Each point is reached from the start by the listed moves, each made 0, 1 or 2 times, or once backwards (-1), plus a little noise. Is the number of moves made odd or even? Then give how often each move was made.

Moves:
(1): [  0  29 -12 -41]
(2): [-36  25  -8 -11]
(3): [ -9  29  35 -16]
Start: [ 8  8 10 17]
Points:
[ 38 -19  63  54] -> odd (-1, -1, 1)
[-47  61  83  16] -> even (-1, 1, 2)
[ 19 -22 -26  32] -> odd (0, 0, -1)

Moves:
(1): [ 11 -22   9 -21 -15   6 -18]
(2): [ 6 -6  3  9  2 28 -7]
(3): [-21 -16  15  15   9  12 -25]
(4): [ 3  6  9 -1  2 -5 13]
(5): [  8 -13   8   4   2  -8 -12]
(6): [ 18 -10   5 -13  17  28 -11]
Start: [ -8  -3 -17   9  -4  -6   1]
Points:
[-26 -62  36  36   3  72 -69] -> even (1, 2, 2, 1, 0, 0)
[ 26 -30  -1  11  17  43 -30] -> odd (0, 1, 0, 0, 1, 1)
[ -1 -12   9  17  58  51 -16] -> odd (-1, 0, 1, 1, 0, 2)
[ 60 -19   4 -25  -4  61   9] -> odd (1, 2, -1, 2, 0, 1)
[ 23 -95  69   7  41  81 -94] -> even (1, 1, 2, 2, 2, 2)
[-11 -51  25  46  65  87 -68] -> odd (-1, 1, 2, 0, 1, 2)

Moves:
(1): [  7   9 -14  10  -1   2   7   7 -12  -9  -8  13 -12  -1]
(2): [ -4  -3  15  -4  -5  12  -6   6   0 -15   9   3 -22   7]
(3): [-14 -22   7  -4  11  -3  -1  14  -8   2   2   2  28  -3]
(4): [ -8   5   9   3   0   9  -1   5 -13  18   4 -14   3  -2]
(5): [ 14   2   9  11  -8 -13  21   8  -3   2 -29  14  -7  -6]
(6): [-2  9 -9  1 -2 16 -2 20  7  3 -8  5 10  1]
(7): [ 17  21  -5  22   8 -12  -4   4   8 -25   8  -8   0  19]
(8): [ -6  -5  -5   8 -17  -3  14   4  16   2  -2  12 -16  -7]
(9): [  0  -8  -7 -13 -16  -3  -2   4   5   0   1 -23   8  -4]
(10): [12 -3  5 -6 -9 -8  3  3 15  4 24 -7 -5  0]
(11): [ -6   8   3  10  13  -5  -7  14 -10 -20  -1  10   6 -16]
Start: [ -2 -12  20   7   9  12  10  -2  12  16 -20 -12   9 -18]
Points:
[-58 -41  65  46  56  15   3  49 -49 -63 -29  63  -7 -46] -> odd (1, 2, 2, 0, 0, -1, 0, 1, -1, -1, 2)
[ -6  14 -62  -1 -31  68  33   8  30  64 -41  16 -14 -25] -> even (2, -1, -1, 0, -1, 2, -1, 1, 0, 0, -1)
[-19 -67  75   4 -47   4  57  73  59   0 -48  64 -33 -64] -> odd (-1, 2, 1, -1, 2, 1, -1, 2, 0, 1, 1)
[-25 -20   1  25  77  24   7  35 -43  23 -63  25  95 -21] -> even (1, -1, 2, 0, 0, 1, 0, -1, -1, -1, 0)
[  2 -69  61  -9  29 -28  35  46 -16   9 -60  32  65 -62] -> odd (0, 0, 2, -1, 2, 0, -1, -1, 0, 1, 1)
